Every row gives one point. Each copy is the shape, with its points in the same order, stretched, turned, moved and blurred by noise. Some copies are also mirrored. Which?

Shape:
[[  9 -14 -33]
 [-16 -16  -8]
 [-31 -32   5]
 [ 22 -13 -11]
 [-49  22  39]
 [ 12  22 -20]
 [-10  42  43]
 [  8 -32  -8]]
Copy 1 (8 x 3):
[[ 31 -16 -28]
 [ 32   4   3]
 [ 47   6  23]
 [ 11 -30 -16]
 [-11  60  40]
 [-11   2 -31]
 [-51  34  18]
 [ 35 -29  -1]]
Copy 1 is: mirrored
Copy 2 (8 x 3):
[[ -7  18 -46]
 [ -1  31  -9]
 [ 14  39   0]
 [ 10   5 -32]
 [-14  20  64]
 [-25  -5 -17]
 [-12 -15  57]
 [ 21  21 -31]]
Copy 2 is: mirrored

Shape, 9 rows:
[[ -6   4 -37 -88  46  11]
 [-18 -23   7  20  -6  -9]
 [-20 -27 -39 -30  -9 -43]
 [ 13  25 -49  12 -15  26]
 [  0  -7  -7  36 -12 -11]
 [-16  14  21  14  -4  18]
 [-13 -24  16   0 -30  14]
 [ 58 -13  45  23   8  19]
 [ -3 -22  -3  36   0  30]]
Copy 1, 9 rows:
[[  3  19  19 -93  -4  29]
 [ -7  14 -22   6  18 -33]
 [-16 -35  -6 -49  33 -34]
 [  2 -16 -43   6  -8  31]
 [ -3   4 -26  21  26 -20]
 [ -7  37  -9  16  -7   3]
 [  7  14  -4   8 -14 -41]
 [ 40  31  28  50  18  10]
 [ 25  26 -36  14  -1 -12]]
Copy 1 is: mirrored
Copy 2, 9 rows:
[[ -7 -66 -19 -45  -9   3]
 [-10   7  18  36   7 -29]
 [-40 -34  21  11 -51 -33]
 [-26  18 -66  15 -20  -9]
 [ -9  28   0  36  -9 -36]
 [ -7  32  -7   8  25   1]
 [-10   4   2  42   0  14]
 [ 77  12 -15  43  23   6]
 [  0  11 -23  59  26 -25]]
Copy 2 is: only turned

Shape:
[[-50  42  10 -21   7 -11  37  11 -50]
 [  0  42  16 -33  -1  18 -11   0 -50]
 [  7  16  -1   7  30 -24  39  12  18]
 [ 30  -6 -26  49 -10 -62  13  15  12]
 [-31  18  27 -27  -9  20  11   2 -38]
 [-20 -17  31  18  -9  18 -33   0 -18]
 [ 25 -18 -17  11  18 -33 -10  36   9]
 [-11  20  13 -26 -17  24   5 -29 -10]
 [-22  57  49   0 -24  -6 -12  23 -18]
 [ 33 -20  -6  36 -12  -5   9  38 -10]
 [-33  -5  11 -19 -38  18 -37  26  -4]
 [ 15   4 -30  44 -34 -33  20  45   6]
 [  5  -2 -25   0 -16 -41   3  26  -4]
 [ 14  34 -35  34  23 -13  32  36  18]
 [ 12   3 -60  48  20 -36   1  13   4]]
Copy 1, 15 rows:
[[ 14  44  36  19  57  13  31 -12 -18]
 [-11  39  44 -19  29  35 -18  13 -41]
 [  0  12  15  25   5  -8  38  26  34]
 [ -3  23 -29  65 -26 -25 -13 -16  49]
 [ 21   4  36  -5  28  23   4   2 -40]
 [  6 -47  31   3  18   8 -56 -17 -11]
 [ -9  -5 -15  44  -1 -16 -16  35  30]
 [ 13   6  14 -35   4  23   2   1 -14]
 [  3  25  64  22   8  56 -34 -10   1]
 [-16 -31  -5  49 -19   4 -20   6   3]
 [ 25 -20  -9   7  14  59 -59 -12  -5]
 [-14   7 -34  71 -18  24 -13 -20  35]
 [  9  27 -27  50  -5  11 -15   6  19]
 [-39  11  -3  55   6  11  27  21  45]
 [-39  16 -32  48  12 -28  -4  -7  48]]
Copy 1 is: mirrored
Copy 2, 15 rows:
[[-24 -16  35  -6 -48 -58  43 -42  21]
 [  3  13  -7  -7 -36 -52   8  -9 -26]
 [  7  15  28  15   9   0  50 -29   4]
 [ -2  -4   2   6  46  -4  75  35  -5]
 [ -8  -1  15 -20 -51 -29  -3 -20  -7]
 [ -8  -9  -5  -5 -15  -8 -42  29  -9]
 [ 21  27  18  -6  36 -13  28  21  11]
 [ -4   3 -22 -16 -33   4   4 -30 -32]
 [-63  14  14  13 -27 -43  16   9 -33]
 [ 21  16  15  -7   2   3  35  52   3]
 [-36  22  -4 -39 -21 -10 -23   9   1]
 [-19  16   9  -4  11   1  82  38  11]
 [ -8   9   9 -23  20 -25  55   8   8]
 [  1  38   6  24   3   1  77  -8  29]
 [ 13   8 -15  11  34  -7  62  12  38]]
Copy 2 is: mirrored
Copy 3 (15 x 9):
[[-20  54  -8 -29 -37 -43  24   3 -44]
 [ -7  52  -3 -15 -43  18 -26  -5 -38]
 [  6  37   2  33  16  -9  46  15  14]
 [ 10 -21  -5  51  61 -32   1  -2  -1]
 [-11  27  -8 -36 -47   8  12  -1 -38]
 [-31 -25  14 -37 -26  32 -10  -4   2]
 [  2  -4 -17  10  47   2 -10  28  16]
 [ 18  22  -1 -16 -54  11   8 -32  -8]
 [-29   6  -2  20 -62  -5 -11  19 -43]
 [-19 -19 -30  18  44  17  -1  -3 -13]
 [-15 -23 -36 -38 -48  10 -25  15  11]
 [ -9 -28 -49  48  41 -34  -4  -4  -9]
 [ 17  -4 -31   7  26 -29 -10  13  -3]
 [-22  30 -36  64  30 -18  22   1  22]
 [-12   6 -21  29  62 -35  -9 -29  39]]
Copy 3 is: only turned
Copy 4 (15 x 9):
[[ -1   3 -18  -6  58  33  37 -40 -15]
 [ 25 -14  16 -41  20  18  14 -38 -29]
 [ 24  24 -12  31  35  -1  -4  10  24]
 [ 36  35 -14  76  11 -48   2  32 -25]
 [ -6 -24 -13 -30  20  14  33 -31 -18]
 [-11 -63  -2   7  -5 -21   8   2 -36]
 [ 45  10 -21  35   3 -21 -12  57 -26]
 [ -8  -7   3 -26   3  -5   4 -41  -3]
 [ 26 -39 -17  23  15  35  18 -63 -24]
 [ 30  -4  10  36 -12 -30  34  52 -19]
 [-10 -38 -33  -1 -30  17   2  -7 -38]
 [ 22  27 -17  70  -7 -10  29  31 -29]
 [ 29  23 -35  30   4 -16   4  19 -33]
 [ 19  39  10  61  21  22   8  28  -6]
 [  8  46  11  64  18 -23 -10  50 -39]]
Copy 4 is: mirrored

Shape, 18 rows:
[[  6  27  25  55 -24 -20  -3  68  77 -46  25  60]
 [  4 -35  -2   0 -23 -24 -12 -18  11   3 -27  13]
 [  4 -13  21   1 -58   8  18  13 -25  38  13   1]
 [  4 -40  22  35 -50   6  48 -39 -24   5  -9   6]
 [ -5   2  51 -18 -14  12  32 -18  -8  36 -13   8]
 [ 21  -5 -38  41  36  -4 -27  67  32  -2 -10  15]
 [ -5  -2   0  31   6 -36 -17   9 -12  27 -29 -26]
 [-12 -21  10 -19 -25  23  38 -30   4  17  -2 -14]
 [-44 -38  53  62 -15   1  12 -25  19  28  37  15]
 [-25  -4  31  13 -45   5  31  -1  25   2  10 -22]
 [ 21  42 -21  42   3   7 -47  19  17 -18 -13  -6]
 [ 36  22 -17  31  31 -22 -14  40  18 -38  34  11]
 [-18  -7  25  -3 -47 -11   7 -23  11  20  41  21]
 [-18  -4   5  20 -20   5  25 -15  -9  24 -17  25]
 [-22 -42  47  66 -13  34 -42  16  31 -17  35  32]
 [-63 -28   4  54   1   5 -29  33   7 -23  25  14]
 [ 29  -9 -18  37  20 -15 -33  46  34   4  -8 -26]
 [ -6 -27  46 -11 -17  -1  14  -5 -34  -3 -14 -15]]
Copy 1 (18 x 12):
[[-33   0 -64  37  30 -23 -51  66  30 -91  39  -2]
 [  3  -7  25  22   7 -35 -24  -6 -14 -12 -29  -9]
 [ 38 -23 -21  41   2  -9   0  22 -23  19  20  15]
 [ 24 -47  32  45   2 -17  27   1   7 -12 -12  47]
 [ 35 -13   7 -17   8  -1   1  20  13  35   7  27]
 [-49  53 -37  45  45  -5  -4  29  -4 -18   3 -28]
 [-21  21  19  23  -2   2   9  27 -30   5  15 -21]
 [ 23 -35  -7   8   4 -15  18   2  23  19 -14  15]
 [-47 -28  20  35  20 -29  -9  27   6  14  34  50]
 [-13 -60 -18  21  -5 -11  11  43  20  -3  16  -3]
 [-32  23 -30  53  -9  39 -17  15  14 -22   3 -30]
 [-24  44 -30  30  17  -1  21 -16   6 -43  35  -5]
 [ -1 -25 -17  25 -16 -41 -10   1  -1  -3  29  40]
 [  4 -13   3  14  -6   0   7  23  -5  -3 -17  30]
 [-48 -30  -3  39  52  -6 -60  26  22   0  31  21]
 [-80 -38 -23  14  28   0 -20  21 -31 -20  18  18]
 [-35  35 -22  51  23   0   0  22   9  -9  15 -52]
 [ 29 -39  20  -4  26  15   0  -1 -21  20   9   0]]
Copy 1 is: only turned
Copy 2 (18 x 12):
[[-39  33   3   9  23 -79 -30 -67  33 -72  43  23]
 [-45 -14  -6   3 -16 -30   3  26  -1  19   3   6]
 [ -9  -1  40  -5 -39  -8 -13  -1 -17   9  51   6]
 [-43 -25  35  10 -66  16  -2   1  -4  -1   9  -2]
 [  2  -1  50   8 -24  -5  11 -19  10  37  21 -13]
 [ -1  21  12  32  44 -69 -41  28  -6 -46  -8  14]
 [-11  -3  12   3  22 -34   3  15 -38  -4   1 -29]
 [ -9  -8  28  20 -32  24  -3  17  21  28  24 -14]
 [-58 -28  59  12  15  13 -22 -41   1 -10  27   1]
 [-26  -4  16   6 -22  -1 -10 -17  19  -3  54 -32]
 [ 17  25 -21  -5  25 -43 -40 -32 -24 -28 -16  -6]
 [ 30   2 -14  20  36 -47  -7 -30  -1 -58  -3  36]
 [-28  -5  15   1  -6   9   2 -32   4  19  45  21]
 [-31  20  43  10 -10   1  -2   2  -3   9   3   0]
 [-56 -32  45 -21  20 -25 -73 -41  23 -33  25  19]
 [-51  -1  36 -24  50  -4 -37   9  19 -52  15   2]
 [  3  -7 -11  25  26 -68 -36  15 -17 -30  10 -13]
 [ -4 -32  36 -25 -32  -8  13   7  13   8  23 -18]]
Copy 2 is: only turned

Shape (17 x 12):
[[  2  10  11 -18 -43   8   5  34  19  24   1 -59]
 [ -8 -17 -17  40 -10  19   8  39   6  31   9 -31]
 [-45 -13 -43  48  17  28 -31  23   0   9   0  -2]
 [ -2  16  23 -32  46  -6  31 -23 -11  -8 -39  10]
 [ 47  15  13   1   2  14  30   8 -10  44 -12  13]
 [ 34 -51  30  10  25  -4  -1 -16  63  34 -25   0]
 [ 35  -5  -5 -19  21 -34  31  -1 -36 -27 -38 -26]
 [-48  32 -11 -45  15  16  51  -5  -2   8  34 -18]
 [ 42  -3   5  56  -6 -33   0 -34  14 -10   1 -45]
 [-11 -39  16 -17   4   5 -11  20 -47  -1   9  28]
 [ -9 -18  16   4 -30 -27  10   6   1 -62 -15  37]
 [ -5   9  52 -16  32 -30  -7  61  24  18  -6 -26]
 [ 11   3  36 -32  -3  23 -17  23  27 -31  38  -4]
 [-30 -14 -19  -6  -5 -37 -28 -34  -2 -25  -8  56]
 [-14 -14 -33  23   5   3 -13  38   8  19  12 -16]
 [-35 -22  28  23  20   7 -66 -28  18  38   6 -27]
 [-22  -6  -8  -9  -6  25 -27   6  -4  26  15 -11]]
Copy 1:
[[-34 -36 -22   4 -24  -1   3 -13  65  -6   9 -25]
 [ 14 -22 -29  43 -25  -3 -39 -29  11  -9  -8 -32]
 [ 29   0 -33  67 -18 -13 -51 -16 -44  30 -14  -5]
 [ 20  18  17 -26  13  44  57  28  -2 -27  -4  28]
 [ 35 -27  33 -13 -13  33 -11  36  39 -32 -36  19]
 [ -8  -7  23  22  75  24 -17 -15  18 -25 -65 -39]
 [ 16 -48   5 -30   7  31  53  33 -21 -47  -8  -6]
 [ 21  23 -46 -41 -23  25  -3  20  32 -25  60  22]
 [ 23 -29  17 -25   6 -21  -6 -16   0 -13 -50 -84]
 [-25   7   5  36  -1  10 -16  36 -38 -51  -7  38]
 [  7   5  24  22  12 -35  29 -12 -31 -59   5  39]
 [-34  -6  54  44  28  38  39   1  23 -23  37 -24]
 [-44  -3  51  -9   8   9 -36 -23  11 -22  25  22]
 [  8  18   0  10  44 -58   1  42 -46 -11 -13  25]
 [ 19 -24 -21  47   2  -6 -39  -4  -9   0   5 -20]
 [-50  36   6  31  22 -13 -40  -3 -24  34 -33 -58]
 [-21  -5 -22  17 -14  -5 -37  18  -1  11  -6   2]]
Copy 1 is: mirrored
Copy 2 (17 x 12):
[[-34 -17   3  26 -56  19   0   8 -24  36  14  -7]
 [-11 -59 -31  37 -17  28   8  14   0   9 -17  28]
 [ 15 -28 -75  42  -9  42  28   7  -5  -5 -44  38]
 [-15  44   5  13  20 -23  12  -6  39   0 -49 -12]
 [ 15 -20  24  -4 -18 -22  -4  28  10  14 -42  -5]
 [ 11 -22 -10  -1 -12  48 -41 -16  75  13 -21 -38]
 [-14  -9 -33  20   4 -69   5  -6  25  15 -14 -12]
 [-57  36  10  11  44  23  25  21 -33   9 -19  10]
 [ 24 -38 -24  11 -11   0  20 -10  54  41  44  25]
 [ 31  -7 -20  23  19 -17  -5 -33 -23  39 -53 -21]
 [ -6 -16 -11  -9   6 -17  32 -81   1   3  -8  10]
 [ -1  14   9  71 -38   6 -28 -23  -7 -21   0  -3]
 [ 15   3  29  28  -7  18  24 -26 -26   3  26 -45]
 [ 25  24 -57 -29   7   8   2 -62   1   9 -33  14]
 [ -2 -37 -56  27 -18  17   4  10 -23  -5 -22  17]
 [ 45  24 -46  52 -23  70  -8 -10  36  61 -14   6]
 [ 13   2 -27  22 -14  29   2   5 -22  34 -27  -1]]
Copy 2 is: only turned
Copy 3:
[[-23  52  -8  28 -21  22 -34  -6  28 -18   5   0]
 [-23   0   9  24 -10  31 -51   5 -17 -40 -19  11]
 [ 24 -23  -5   3   8  25 -61   5 -46 -35  -6  41]
 [ 10 -23 -19 -24  36 -17  20  -2  20  -4 -47 -18]
 [ -9 -17  32  -8 -10  22   7 -21   8  -9 -57  -3]
 [-25 -32  20  11  47  29 -56 -38  32  -7 -32 -29]
 [ -9 -23   7  11  11 -66  20  13  21  -6 -46 -31]
 [-17  16 -65  -6  -5  26  14  18 -17   1 -17 -15]
 [-30 -22  16  70  34 -15  -6 -20  14 -11 -33   3]
 [ 10   5  29 -35   9  -6   3  -3 -28 -22  20 -12]
 [ -4 -38  11 -20  15 -24  20 -16  20 -33  35  16]
 [-24  38  18  -5  28   5 -35  40  47   4   9  -6]
 [ 20  18   4  13   4  28  18  11  20   9  54 -17]
 [ 11 -43  -3 -35  27 -25  -2 -37 -22   4  21  36]
 [ -8 -10   5  11  -8  12 -51  12 -23 -15  -3  17]
 [ 11  40  -1  20  60  29 -63 -30 -20  -8  11  18]
 [ 15  24  -5   1  -2  26 -31 -16 -26  -8  10  11]]
Copy 3 is: only turned
